Each wall is flat, endless, passes through zero and stands at right angles to its row. A trip goes straight from one point to another. Which walls does it cross, in order?
In the rows, zero is written as 128.

Walls:
(1): [122 189]
(2): [202 120]
(3): [102  99]
(4): [192 155]
(5): [99 99]
(6): [119 143]
(7): [156 101]
Trips:
[ 88 109] to [166  87] -> 6, 7, 2, 4
[180 140] to [129  91] -> 1, 3, 5, 4
[ 95 138] to [85 55] -> 1, 6, 7

Walls:
(1): [116  86 105 150]
(2): [ 92 146 185 194]
(3): [127  74 109 130]
(4): [ 28  92 168 153]
(5): [112 110  57 156]
(6): [177 164 134 120]
(7): [118 120 135 104]
(8): [108 117 120 112]
(9): [121 131 129 172]
Trips:
[120 121 112 101] to [149 142 132 122] -> 1, 6, 5, 3, 8, 7
[217 137 174 119] to [148 145 138 137] -> 2, 9
[116 177 142 115] to [153 111  69  84] -> 2, 8, 5, 3, 1

Walls:
(1): [164 113 126 118 108 117 147 159]
(2): [110  95 165 108 132 184 217 203]
(3): [143  78 186 132  61 125  46 126]
(4): [ 48 123  49 179 129 166 103 127]
Trips:
[110  62  66 104 135  97 134 116] to [152 157  63 137  89 209 147 174] -> 2
[149 118 138 141 149 129  69 182] to [108  81  77 116 131 138  97 139] -> 4, 1
[170 210 194 138  73 134 144 174] to [138 136 204 128 128  79  83 153] -> 2
[116 173 141 124 100 173 125 147] to [113  70  65  71 158 171 123 157] -> 3, 1
[ 91  91 115 147 101 176 136  75] to [153 118 218 114 130 111 142  87] -> 4, 1
[185 132 164 122  90 154 103 150] to [ 83 108 128 140  91 107 147 114] -> 4, 1
[ 69 112  79 119 103 163 184 168] to [134 175 174 109 145  93 192 131] -> 4

Walls:
(1): [ 71 140  76 134 173 132 149 119  41 175 123]
(2): [116 155 144 138 182 163 123 102 120 134 136]
(3): [110 125 173  76  83  65 163 151 187 156 139]
(4): [135 137 104 106 186 172 182 170 151  95 127]
(5): [ 99 104 123 100 198 126  60 124 168 101 117]
Trips:
[207  96 144 121 152 124 128  96 108 156 143] to [199  89 131  37 171 121 210 127  75 122 139] -> 4, 1, 3, 2
[162  72 128  66 101 167 187 133  60 104 137] to [122 147 115 167  93  99 128 146 172 126 128] -> 3, 1, 4
[121 117 141 110 183  78 118  60 140 190 134] to [110  78 144 154 216 143 100 142  97 121 131] -> 3, 4
[111 139 108 162  94 178 144  95 147 116  68] to [111 159  82 115 148 179  99  92  89 111 108] -> 1, 5

Walls:
(1): [181 135 110 108  98  82 134 124  59  88 134 226 155 105]
(2): [120 115 144 157  69 129 143 150 131 160 193  60 155 147]
(3): [118 120 139 156 188 119 103  92 108 115 140 167 148 111]
(4): [157 157 137 159 151 117 154 169 101 205  81 119 120 138]
(5): [115 113 112 137 145 152  77  93 125 149  96 104  89  85]
Trips:
[165 139 138 134 109 132 113  89 173 138 148 129 194  72] to [ 94 106 107 150 161 108  57 138 138 223 118  78  87  93] -> 1, 4
[165 165 164  76  91 124 159 174 111  93 134  69 156  49] to [123 214 158 156 132 115  65 129 133 153 175 102 148 187] -> 4, 1, 3
[121 112 146 108 149 124 137 160 129 123 107 103 175 123] to [119  83 107 116 153 168 119 180  88 108 116   7 195 172] -> none
[ 65 108 141 144 158 124 149 111 190 136  96 138 116 131] to [ 76 123 128 142 154 140 131 135  86 140 103  67 122 143] -> 4, 2, 3
[127 120 129  99 180 162 162  74  54 151 129 124  83  85] to [163 137 111 145 170 166  79 150 132 141 127 167 168 108] -> none
[137 166 106 116 125 156 157  79  89 126 104 114 148  86] to [138 136 108 124 111 162  81  94 133 127  30  87 120 118] -> 3, 1
[ 89 129  61  75 102 134 156 149 151  86 137 168 109 158] to [183 191  65  66 163 112 190 103 145 183 120 129 124  99] -> 4
[108 146 110 148 147 128 107 113  84  82 143  94  78 147] to [174 178 184 105  76 128  95 117 169 154  33 206 130 120] -> 1, 4, 3
[101 137 160  59 121 116  67 153  99 118 109  53 107 195] to [104 180  87 115 134  93 204  91 142 155  90  67 137  95] -> 4

Walls:
(1): [ 65 130 120 153 111 143 105 175 128 178 107  92 144 127 170 159  83 124
 115 175]
(2): [201 155 165 150 113 114 207  86 111 115 100 157 161 119  97 120  96  68
  51 176]
(3): [172 154  99  97  77 185  86  96 112  85 108 154 162 131 105 142 159 154
  65 189]
(4): [ 84 189 150 177 194 190 111 145 113 136 107 115 189 170 134  95 103 230
 146 143]
(5): [120 119 154  67 105 160 137 129 162 134 142 195 149 203 131  58 107 136
  70 151]
(6): [117  88 100 113 144 149 114  62  93 128  96 138  57  77  72 130 161  58
 107 139]
(7): [ 98 134  79  91 180 128 144  86 130 184 160 140  93 123 129  70 125 132
  73 143]
Trips:
[100 187 160 128 109 163 115  89 141  59  83 105 185  86 115 103 174 175
 122 143] to [ 84 163 167 180 124 119 180 160  58 133  61 109 123 131  97 150  92 168
 166  76] -> 1, 3, 2
[113 156 178 133  86  69 181 183 122 137 213 143 198 181 169 112 147 141
 142 141] to [ 97  95 105 159 119 114 164 145 135  75 113 149 181 146 111  95 114 172
 158 191] -> 3
[199 104 163 123 159 121 191 128 106 134 164 172 136 139 119  92 153  92
 126 122] to [135 122 137 114  88 146 124 129 139  81 124 162  69 124 124 180 113 151
  91 208] -> 3, 7, 1
[ 96 108  94 180 180 156  97 118 105 100  99 116 118 214  87 140 113  91
 149 153] to [165 163  39 115 141 162  94 148 164 164 129  87  99 141 126 180  76 100
  91 105] -> 3, 7, 4
[204 125  81 125 105 164 122 142 112  69 183  48  47 128 127  95 139  89
 174 141] to [142  92 161 136 150  68 135 119 118  99 164 122 158 162  94 133  80 103
 132 141] -> 3, 2, 6, 5

Walls:
(1): [118 128 121 109  63 136 153 194 154 109 117 144 136  97 149 167  85 114
 135  77 116 177 154  56]
(2): [ 73 122 118 134 119  71  71 119 131 129 114 171 179 106 158  63 156 103
  41 118 145 109 142 162]
(3): [ 97  97 178 159 120 100 149 147 109 120 154 152 127 108 165 144 103 110
 167 105 126 213 169 133]
(4): [143 197  63 183  99 170 173 127 118  95 155 184 167 136 120 149 141 161
 125  45 133 190  99 128]
(5): [ 63 151  97 155 118 150 100 208  82  86  66  82  60 132 187 139 130 116
 141 127 124 136 146  74]
(6): [151 156 102 137 174 103 130  85 182 157  74 108 123 136  73 174 110 100
 135 103 217 113 112 188]
(7): [ 87 130 134 157 188 150 199 106 107 136 126 101 141 114 111 105 150 122
 205 120 111 192 110 108]
(8): [117 137  67  89 142 175 101 176 109 134  99 147 127 143 112 109 118 118
 105 123 104  88 114  69]
(9): [123 205 145  99 177 205 118 142  54  94 189 148 131 106  74 141 173 150
 125 232 103 156 135 185]
(10): [120 154 117 157  82  81 159 128 165  80 116 104  80 139 117 113 107  92
 127 106 100 132 138 112]
(11): [124 177 127 150 130 169 132 167  64 113  92  82 109 103  60  91 122 117
  97 138 130 136 199 134]
(12): [172 148 150 130  71 147 112 133  78  90 137 133 165 131 124  99  99 179
  40 138 156  91 122 102]
Trips:
[116 116  96  52  63 100  97 138 101 166 105 113 122 172 193 155 125 215
 135 124 168 174 155 139] to [199  84  98 106  83 131 163 137  75 127 135 112  99 131 123 186 114 165
 132 115 210 135  95  98] -> 2, 4, 6, 3
[139 187 149  80 137 102 123 130  25 101 133 167 144 176 143 130 125  69
 126 139 125 113  94 101] to [ 70 146 163  45 106 133  22  96 134 151 119 145 238 162 128 124 153 150
 118 132 132 110 119 146] -> 4, 11, 5
[113 115 132 117  70 128 122 141 118  92 186 110 204 156  93  81 133 127
 102 161 124 109 144 152] to [113 120 100 114 101 150 106 180 135 100 147 139 138  62  88 157 127 140
 113  97 205 146 158 100] -> 4, 8, 1, 3, 5, 6
